Every row gives one point. Examples show where two turns around zero, p and q, send a point. Where does a point land after both, in the order given? Backwards means that the second turn is done in reverse. Each puzzle has new turns, and all numbers are rounded.

Turn p:
[-35  16] => [-31 -22]
[  3 -12] => [12 -3]
[32 -4] => [20 26]
Turn q:
[36 12] => [35 15]
[-10   7] => [-11   6]
[-26 -19] => [-24 -21]
Where do these land?
p, then q: [-10  48] => [-48  12]
p, then q: [ 12 -15] => [19  4]
q, then p backwards: [-10 -23] => [-25  -5]
q, then p backwards: [  8 -10] => [ -4 -12]

Turn p:
[ 19 -43   0] => [ 13 -41 -19]
[-6  4 -9] => [-10   1   6]
[-42  27  -5] => [-14  24  42]
[  4 -12 -20] => [-15 -17  -5]
[26 24 35] => [ 27  34 -25]
Turn q:
[-12  22  11] => [-27  -5   0]
[-20 -48   3] => [ 35 -33  20]
[-14  17  31] => [-32  -8  20]
[  6   6 -36] => [ 12   7 -34]
[40  3 -9] => [12 39 -5]
Where do these land?
q, then p: [ 14  27 -14] => [-28  13  13]
q, then p: [ 27 -37  13] => [ 25  24 -33]
q, then p: [  6 -19  -7] => [  2   1 -21]
p, then q: [  7   4 -26] => [  0 -26  -8]
p, then q: [-11 -20  23] => [13 23 18]
q, then p: [-43  45  11] => [ -5 -32  54]

Turn p:
[ 9 -4  9  5] => [ 5 -2 -2 13]
[-13 -11  -2   9] => [ -5 -17   7  -3]
[-7 14 -6 21] => [-26  -3  -7   3]
[ 15 -19   3 -48] => [ 49  15   7 -16]
[  2   8 -11  13] => [-13  -3 -13  -1]
[-6 12  7  0] => [-9  9  7  2]
Turn q:
[11 -4 -8 15] => [ 1 -6 -7 18]
[-15 -21  -6 -10] => [ -8 -20  -6 -18]
[ 0 -9  8 35] => [-21  -9   7  28]
[-2  3  2  7] => [-6  3  1  5]
[ 14  30  -5 -26] => [ 28  29  -5 -11]
[ -9  14  -5 -19] => [  5  15  -6 -20]
[  0 -13  14  -2] => [ -1 -12  15  -3]
Where do these land?
q, then p: [ 19  -2 -30  14] => [ -9 -21 -30  -5]
p, then q backwards: [  4  -8  33 -20] => [29 14 23 -1]
q, then p: [  1 -27   1   7] => [ 12 -24   8   2]
p, then q: [-6 20  5  5] => [-16  14   1  -6]
p, then q: [  2  -8 -23   1] => [ 11 -12 -14 -12]
q, then p: [-13  13  10   0] => [-9 14 12 -2]
p, then q: [-8 12  5 -8] => [-2 14  8 -6]

Turn p:
[  5  13 -25 -22] => [ 11  11 -14 -29]
[ 25  -9 -14  18] => [  1   7 -29  18]
[-22  19  15  -9] => [  3   3  32 -11]
[-16 -18  18  18] => [-22 -12  14  20]
[ 7 -5  7 -4] => [  5 -10  -2   3]
Turn q:
[  9 -10  27  -4] => [26  1 13 -9]
[18  7 -6 -2] => [ -4  16  -6 -11]
[-11  -6   2  35] => [-13   0  30  18]
[-1 42 -2 -1] => [-27  -9  -3 -31]
[-15 -10 -15  -8] => [ -2  -9 -14  18]
[  0 -23  -6 -20] => [ 20   1 -19  14]
Where do these land?
p, then q: [ 12   1 -12 -14] => [ -1  10 -20  -1]
q, then p: [-29  -9  -5  16] => [-23  -6   6  25]
p, then q backwards: [-14   8  -1  14] => [ 8 -1 -6 19]
p, then q: [17 18 10 16] => [-12  19  17 -13]
p, then q: [  3 -11   0  16] => [-13  -2   9  12]
q, then p: [ 12  -7   8 -48] => [ 16   5 -45 -17]

Turn p:
[-26  -6   2   8  -5  24] => [-21 -16   2   3 -25  -3]
[19 -4 33 22 11 26] => [-20  14   1  46   0  -4]
[ -9 -27 -12 -11  -6 -17] => [  7 -26 -17 -15  12  -6]
[22 11 28  1 11 -4] => [-9 28  1 17 20  3]
[ 48 -14 -19  10  25  -3] => [ 43  15 -17  30  10 -15]
[ 17 -10 -22 -14 -21  19] => [ 23 -17 -10   8 -12  27]
[-19 -10   5  11   1  -1] => [-15 -13   3  -2  -2 -14]
[-25  43  -4 -25  17 -14] => [ -9  35   6 -47 -11   2]
[-27  17 -11  -1 -33 -31] => [ -1 -19  32 -41  10   8]
Turn q:
[-16  -2  13   2 -15  28] => [ 9  5 36  1 -5 -3]
[  6  -4  -1  47   4 -25] => [-39 -25  -6  21  15   6]
[-14  12   6   0 -16  -9] => [ 8  8  7 14 14 12]
[ -7  13  27  30  31 -29] => [-42  14 -11  21  28 -18]
[ 31 -12  -8 -26  -5   3] => [ 16  -3 -21  -7 -33   3]
[-22 -21  -8 -14 -11  12] => [  8   7  19 -23  -5  20]
[ 22  14 -28 -38  11  20] => [ 41  -6 -24 -25 -13 -19]
Where do these land?
q, then p: [-24   0  28   2 -16  10] => [-27  21  19  13   5   2]
q, then p backwards: [  1  -7  45 -12  23  14] => [-12  28   9  18  39   9]
q, then p backwards: [ 32  11 -21  -1 -12 -41] => [ 20 -41   1 -28  -2  22]
p, then q: [-40  14 -15 -12   5   5] => [30 23  3 -1 -7 28]
p, then q: [ 21 -17 -23  -7  -4 -16] => [ -6 -17 -24  -8 -22 -11]
q, then p: [ 22 -18   0  35  19   9] => [-17 -38  -5 -22  10 -12]
p, then q: [-12  18 -13  -6 -15  18] => [ 18   5  21   8 -18   6]

Turn p:
[-16  -3 -11 -17   1  -4] => [  0  -7 -13   5   0 -21]
[ 22 -11  -8   4  30   0] => [ 30 -14  11   7  13  12]
[ -1   8  -2 -10 -18 -17] => [-13  14  -8  -4  13 -12]
[  0 -27  22   5 -11 -12] => [-2 23 23 18 -7 -7]
[ 17   9 -15  -3   1  48] => [ 22 -16  -4 -41 -20  11]
[-25  11 -15   6 -13 -10] => [-17   5 -30   8  -4  -2]
[ 3 13 30 15  9 -5] => [-21  -6  23   5   5  19]
Turn q:
[ -1  -7   8   0   4 -13] => [14 -9  0 -2  0 -4]
[  3  -2  15 -11   1  12] => [-3 -6 15  1  9 12]
[ 9 39  8 18 -9 -4] => [-29 -15  -6  14   5 -28]
[  9 -10 -26 -13  10 -17] => [ 19  26   0 -14  -2 -14]
[  6  -8 -45  11  -5   5] => [ -1  41 -22   3 -13  -2]
[  2 -14  12 -12  -9 -14] => [19 -8 17  3 -9  0]
[-40 -13   6  -9   5  34] => [-13  -9  -2 -23  -7  47]
[12 15 22 17  4 -2] => [ -7 -20  -4  16  18 -11]
Where do these land?
q, then p: [ 21   2  19  34 -21  23] => [  5   0 -12  24 -27  38]
p, then q backwards: [ -7   7   5  10   5 -25] => [14  6  6 12 -2 21]
q, then p: [-10  16 -18 -12  38  -2] => [  2 -27  -7  -3  23 -31]
q, then p: [-6  9 11 -9  0 22] => [ -5 -15   6   5 -21  -8]
p, then q: [-20 -25 -18 -18   4 -11] => [ 16   6 -20  14  -8 -29]
p, then q: [  7  11  -6   8 -18  -5] => [-17   7   2 -16   2  -2]
p, then q backwards: [ 15 -19   8 -13  -7  -1] => [ 16  -2  -7 -19   1 -13]
